Each row of a before or after table is a point. One or more steps were done to the points. Then noise was added and the rows were shuffled. The steps act on columns, c1 being the first. Name the steps. A step turns or swaps two columns, mirrors them in a line or flattens them onto one, adds a multiple of one to another, or multiplies or shifts one. Angles are multiples of 10 degrees, from the lower column toward the higher: turns from -170 to 170, lines from 10 to 170 but not 90. Use the fewest steps. Two steps may share a column if one is a turn and the other turns, adds or multiplies; they go together, in the order done. Otherwise the lowest column goes first.

Before (10 x 3):
0.6  -4.1  -1.0
-3.2  7.5  -0.6
2.4  -4.0  3.4
-0.9  4.2  -5.0
1.7  0.2  6.7
6.9  -0.8  -5.6
-3.1  3.5  -2.6
5.9  -4.6  2.0
-0.9  7.1  1.5
2.0  -5.2  5.6
After:
-3.9  -5.4  5.4
-0.6  -4.6  1.8
-4.2  0.3  6.5
-9.4  7.8  -0.5
1.0  -0.8  -5.9
-9.0  3.4  -3.0
-7.0  7.0  1.6
-5.3  -3.9  -0.8
-7.1  4.1  -4.9
-3.6  -3.8  3.7
Steps: shift c1 by -6.0

Before:
-7.6  -3.0  1.6  2.3  -1.3  -7.9  -6.1  1.3
0.1  -3.0  -1.1  6.8  -0.4  -0.1  -8.2  -1.8
-0.7  -0.6  -4.6  1.7  0.3  0.2  -5.0  1.5
0.4  8.2  2.0  5.2  -1.5  -2.3  2.8  6.7
-1.6  5.2  -2.0  5.5  5.5  -4.0  0.0  5.2
0.2  2.2  10.0  4.0  -1.2  -7.8  -1.3  -0.5
-9.4  1.1  0.2  -0.6  -1.9  2.2  -6.6  10.8
-0.4  -2.2  7.8  2.0  -0.8  -1.2  9.1  -0.1
2.2  -3.5  -5.8  4.9  1.6  -5.0  0.7  7.5
-5.2  14.4  -4.9  -1.2  1.5  -1.0  -7.0  -1.0
-8.0  0.2  -6.0  5.7  -0.6  -4.1  -1.9  3.4
0.2  -2.7  -4.5  4.7  -2.3  -7.2  4.2  -0.9
After (12 x 8):
-8.0  0.4  -5.7  -5.7  -0.7  -3.0  -0.6  3.3
0.2  2.0  9.7  -3.4  -1.1  -5.6  -1.8  -0.7
-1.7  4.8  -2.3  -6.3  5.7  -2.9  1.7  5.0
-9.0  1.0  0.5  0.7  -2.0  1.6  -2.5  12.8
-0.3  -0.9  -4.8  -1.6  0.0  0.9  -4.3  3.3
-5.5  14.8  -5.0  1.2  1.8  -0.8  -6.6  1.9
0.2  -2.8  -1.0  -7.0  -0.2  0.0  -8.1  1.4
2.3  -3.2  -6.1  -5.0  1.2  -3.3  2.8  6.7
-7.5  -3.4  1.3  -1.5  -0.6  -5.5  -5.4  3.8
0.0  -2.3  7.9  -1.8  -1.4  -0.9  7.7  -3.4
0.3  8.3  2.1  -5.8  -1.1  -1.2  4.4  5.2
0.2  -3.0  -4.4  -4.4  -1.8  -5.4  3.3  -1.9
Steps: multiply c4 by -1; multiply c6 by 0.7; turn c7 and c8 by -20 degrees

Before:
3.6  -4.3  -2.8  2.2  2.7  -2.2  1.1  4.7  4.9  4.6  1.9  3.9  2.8  -3.4
-4.2  -0.5  -4.4  1.0  -0.4  -4.8  2.8  2.9  5.9  3.1  -5.7  2.7  4.2  5.1
4.4  -2.2  0.4  0.3  0.4  -3.8  9.3  0.7  1.4  2.8  2.9  3.7  -2.1  0.4
-1.2  -3.8  -3.2  -0.5  -4.3  -2.4  1.9  6.4  3.7  4.1  2.3  -2.5  -3.5  -0.1
0.1  7.4  1.7  3.3  1.3  6.5  1.6  -0.5  2.3  6.5  -11.5  -18.9  -2.8  -0.2
3.5  -4.5  0.2  3.0  -2.4  -0.5  0.9  -1.6  5.0  2.4  -12.4  -0.4  0.5  5.3
4.7  -2.3  -10.5  1.9  1.3  -3.9  0.1  13.2  2.9  -1.1  -3.3  3.8  -4.6  0.5
-1.7  -4.4  1.9  1.5  0.0  -4.4  2.8  7.4  1.0  -3.3  -11.5  0.8  -1.1  1.4
-0.2  -0.9  1.9  8.2  -2.3  -5.2  1.8  -1.3  3.7  4.3  3.3  2.4  -4.2  2.0
-11.6  -1.5  -3.3  -0.2  -4.5  -4.2  0.0  -1.4  -7.0  6.7  2.0  4.2  -2.6  1.1
1.7  -0.8  0.1  2.4  -2.5  3.5  6.6  -0.8  -1.7  -0.7  1.9  -3.9  10.7  1.6
After, 11 rows:
1.9  -3.1  -4.4  1.1  -0.5  -4.7  0.4  2.8  5.9  3.0  -6.5  -0.6  4.2  5.0
10.6  -9.6  0.2  0.2  0.3  -3.9  1.0  0.9  1.4  2.6  0.9  4.7  -2.0  0.3
10.6  -0.9  -10.4  1.9  1.4  -4.0  -1.8  13.3  3.0  -1.0  -4.9  1.6  -4.8  0.7
7.8  -6.4  -0.1  2.4  -2.5  3.5  1.6  -0.9  -1.5  -0.7  3.5  -2.4  10.7  1.8
6.0  -1.9  1.8  8.4  -2.3  -5.3  -0.3  -1.3  3.6  4.3  1.8  3.5  -4.2  2.1
6.0  1.2  1.7  3.5  1.3  6.4  7.5  -0.5  2.3  6.4  -0.5  -22.2  -2.6  -0.2
9.7  -2.3  -2.7  2.1  2.6  -2.3  -3.6  4.6  5.0  4.6  -0.1  4.4  2.8  -3.2
4.3  -3.9  1.6  1.4  0.0  -4.4  -3.0  7.5  1.1  -3.2  -10.3  -5.1  -1.2  1.5
9.3  -2.4  0.3  3.1  -2.4  -0.4  -3.9  -1.6  4.8  2.4  -10.3  -6.4  0.4  5.2
-5.7  -0.4  -3.5  -0.3  -4.3  -4.2  -1.2  -1.5  -6.9  6.8  -0.4  4.6  -2.7  1.2
4.9  -3.1  -3.0  -0.5  -4.2  -2.2  -3.0  6.4  3.8  4.1  3.2  -0.9  -3.5  -0.1
Steps: shift c1 by 6.0; turn c2 and c7 by 70 degrees; turn c11 and c12 by 30 degrees
